Each row is a point. Any point is a mix of the corners, with weights that add up to 1. It lies inside the corners' shape when no weight is negative. Is each point inside? If not, which corners have a negative weight?

Corners:
(1): -0.56,0.14,-0.32
(2): -0.83,0.83,-0.29
(3): 0.42,-0.42,0.79
(4): 0.45,0.19,-0.12
Points:
0.50,-0.19,0.23 => outside (2)
-0.61,0.46,-0.25 => inside
-0.34,0.06,-0.09 => inside
-0.49,0.09,-0.07 => outside (4)
0.01,0.02,-0.08 => outside (2)
-0.73,0.55,-0.39 => outside (3)

Corners:
(1): 0.12,0.90,0.47,0.26,0.02,0.27,0.23,-0.58,0.76
(2): 0.49,0.64,0.21,0.22,0.13,0.03,-0.15,-0.54,-0.51
(3): -0.29,0.09,0.49,-0.35,-0.03,0.12,0.62,-0.48,-0.27
(4): -0.37,-0.69,-1.12,-1.08,-0.94,-0.35,0.02,0.62,0.01
(5): 0.55,-0.12,-0.07,-0.60,0.71,0.49,0.14,0.53,-0.33
(6): -0.44,-0.25,0.36,0.88,0.63,-0.24,0.62,-0.65,0.74
(7): -0.10,0.05,0.08,-0.11,1.00,0.11,0.54,-1.38,0.64
(8): -0.57,-0.35,-0.27,-0.97,0.08,-0.28,-0.60,0.54,-0.27
(9): 0.19,-0.46,0.14,-0.93,-0.48,-0.77,-0.36,0.24,-0.03
(10): -0.12,-0.99,-0.26,-0.67,-0.80,0.30,-0.52,0.57,-0.25
Points:
-0.06,0.24,0.36,0.03,0.55,-0.07,0.26,-0.51,0.24 => outside (4, 10)
-0.08,0.22,0.09,-0.28,-0.01,-0.05,0.18,-0.09,0.02 => outside (7, 10)
0.09,0.07,0.04,-0.30,-0.11,-0.12,-0.01,-0.18,-0.09 => inside
0.28,0.09,0.17,-0.55,0.37,0.23,0.04,-0.13,-0.15 => outside (4, 6)
-0.15,-0.36,-0.17,-0.45,-0.22,-0.31,0.02,0.07,0.13 => inside
0.34,-0.04,-0.01,-0.43,0.39,0.26,0.06,0.20,-0.24 => inside
0.10,-0.30,-0.16,-0.97,-0.32,-0.26,-0.30,0.34,-0.21 => outside (6)
-0.21,-0.21,-0.12,-0.34,0.07,0.04,0.03,0.01,0.06 => outside (9)

Corners:
(1): -0.25,0.10,0.41,-0.37,0.34,0.08,0.27,0.18,-0.25,-0.44,0.36,0.10,-0.18,-0.17,-0.32,-0.25,-0.22,0.33,-0.56,0.52
(2): 0.52,0.59,-0.60,-0.65,0.23,0.52,0.51,-0.34,0.06,-0.45,0.25,0.26,-0.26,-0.23,-0.79,0.51,0.70,0.36,0.29,0.12
(3): -0.17,-0.45,0.26,-0.01,0.28,-0.38,-0.55,-0.21,0.42,-0.20,-0.59,-0.32,0.61,0.23,0.40,-1.05,-0.07,-0.13,0.17,0.41
(4): -0.54,-0.48,0.33,-0.32,-0.34,0.06,0.82,-0.01,-0.55,-0.40,-0.22,-0.26,0.32,-0.21,0.28,-0.44,-0.29,-0.20,-0.41,-0.29
(5): 0.15,0.08,-0.63,-0.22,0.67,-0.59,-0.26,-0.51,0.55,0.68,-0.04,0.76,-0.55,-0.01,0.47,0.33,-0.28,-0.57,-0.28,-0.02
(6): 0.34,-0.01,-0.10,-0.41,0.35,-0.72,-0.40,-0.12,-0.03,0.04,0.15,-0.21,0.11,-0.49,-0.60,-0.30,-0.77,-0.27,0.11,-0.26
(7): 0.36,-0.28,-0.58,-0.26,-0.62,0.42,0.97,-0.13,0.24,-0.07,-0.07,0.75,-0.19,0.04,-1.01,0.55,-0.08,0.55,0.21,0.73
(8): 0.51,0.34,-0.65,-0.83,-0.69,0.27,0.33,0.50,-0.42,0.12,-0.56,-0.61,-0.38,-0.47,0.48,-0.57,-0.71,0.24,-0.38,-0.14
(9): 0.53,-0.38,-0.30,-0.77,0.28,-0.65,-0.57,0.32,0.03,0.30,-0.98,0.69,0.15,0.00,0.27,-0.13,0.41,0.44,-0.02,-0.67
(10): -0.11,0.21,0.25,0.56,0.23,0.29,0.25,0.06,-0.83,1.13,0.25,0.38,-0.93,-0.36,-0.43,-0.12,-0.37,-0.22,0.59,0.29
(11): -0.72,-0.40,0.81,-0.10,-0.22,0.92,-0.05,-0.41,0.16,0.27,-0.58,-0.29,0.51,0.05,0.14,0.15,0.07,0.88,0.21,-0.08
(12): -0.47,0.17,-0.14,-0.74,0.05,0.36,0.56,0.79,0.52,0.78,-0.31,0.19,0.57,0.92,0.34,0.09,0.27,0.47,-0.12,-0.53
(13): -0.34,0.24,0.01,-0.23,-0.61,-0.71,-0.70,-0.05,-0.16,-0.12,-0.16,-0.31,-0.88,0.23,-0.08,-0.25,-0.67,0.24,0.92,-0.34
(14): -0.54,0.16,0.30,-0.62,0.07,0.64,-0.18,0.51,0.74,-0.25,0.12,0.34,0.36,-0.37,-0.68,0.19,0.68,-0.75,-0.74,-0.51
(15): 0.34,-0.34,0.34,-0.29,0.58,0.24,-0.17,-0.89,0.56,0.24,0.63,1.01,-0.56,-0.57,-0.35,-0.29,-0.43,0.12,0.79,0.50
(16): -0.50,-0.84,0.72,-0.38,-0.16,0.53,-0.59,-0.36,0.33,-0.33,0.92,-0.35,0.16,-0.49,-0.32,0.02,0.40,-0.53,-0.40,0.66
(17): -0.23,0.44,0.82,-0.48,-0.74,-0.22,0.17,0.33,0.28,0.49,0.35,-0.26,-0.23,-0.46,0.07,-0.10,0.24,-0.57,0.30,0.23
(18): -0.37,0.58,0.40,0.04,-0.49,0.40,0.57,-0.17,-0.95,0.85,-0.58,0.33,-0.01,0.02,-0.46,-1.00,-0.09,0.74,-0.24,-0.24
(19): -0.26,0.39,-0.36,0.04,-0.71,-0.45,-0.21,0.15,-0.16,-0.48,-0.34,0.96,0.10,0.04,-0.04,-0.01,-0.01,0.63,0.62,-0.59
(20): 0.49,0.07,-0.31,0.32,-0.82,-0.29,0.98,0.54,0.52,0.68,-0.52,0.18,-0.36,0.24,-0.11,0.51,0.46,0.29,0.07,-0.54
(21): 0.48,-0.12,0.69,-0.01,-0.26,-0.10,-0.50,-0.04,-0.64,0.51,-0.36,0.15,0.07,0.08,0.50,-0.45,-0.69,-0.59,-0.19,0.00
Points:
0.50,0.37,-0.27,-0.10,0.07,-0.42,0.08,-0.41,0.47,0.29,-0.11,1.29,-0.60,-0.11,-0.53,0.52,0.01,0.42,0.46,-0.23 => outside (3, 4, 8, 10, 12, 16)
0.16,-0.05,0.06,-0.49,-0.52,0.08,0.18,0.05,0.18,0.02,-0.17,0.17,0.09,-0.14,-0.35,-0.04,0.06,0.34,0.25,-0.24 => outside (1, 3, 5, 10)
0.01,0.25,0.09,-0.23,-0.07,-0.16,-0.02,0.12,-0.13,0.30,-0.29,0.17,-0.16,-0.08,0.08,-0.24,-0.12,0.08,0.16,-0.32 => outside (7, 16)
0.04,0.07,0.02,-0.28,-0.29,-0.31,0.06,-0.14,0.04,0.01,-0.48,0.31,0.18,-0.04,-0.23,-0.10,0.14,0.06,0.00,-0.35 => outside (1, 8, 10, 12, 15, 16)
-0.49,0.63,0.10,-0.43,0.08,0.59,-0.03,-0.26,0.11,-0.18,1.01,0.22,-0.69,-0.85,-1.32,0.25,-0.20,-0.04,0.21,0.33 => outside (3, 4, 9, 12, 20, 21)
-0.18,0.01,0.14,-0.42,-0.15,0.04,0.03,-0.08,-0.19,0.00,0.00,0.18,-0.13,-0.20,-0.14,-0.16,-0.21,0.04,0.06,-0.07 => outside (3, 20)
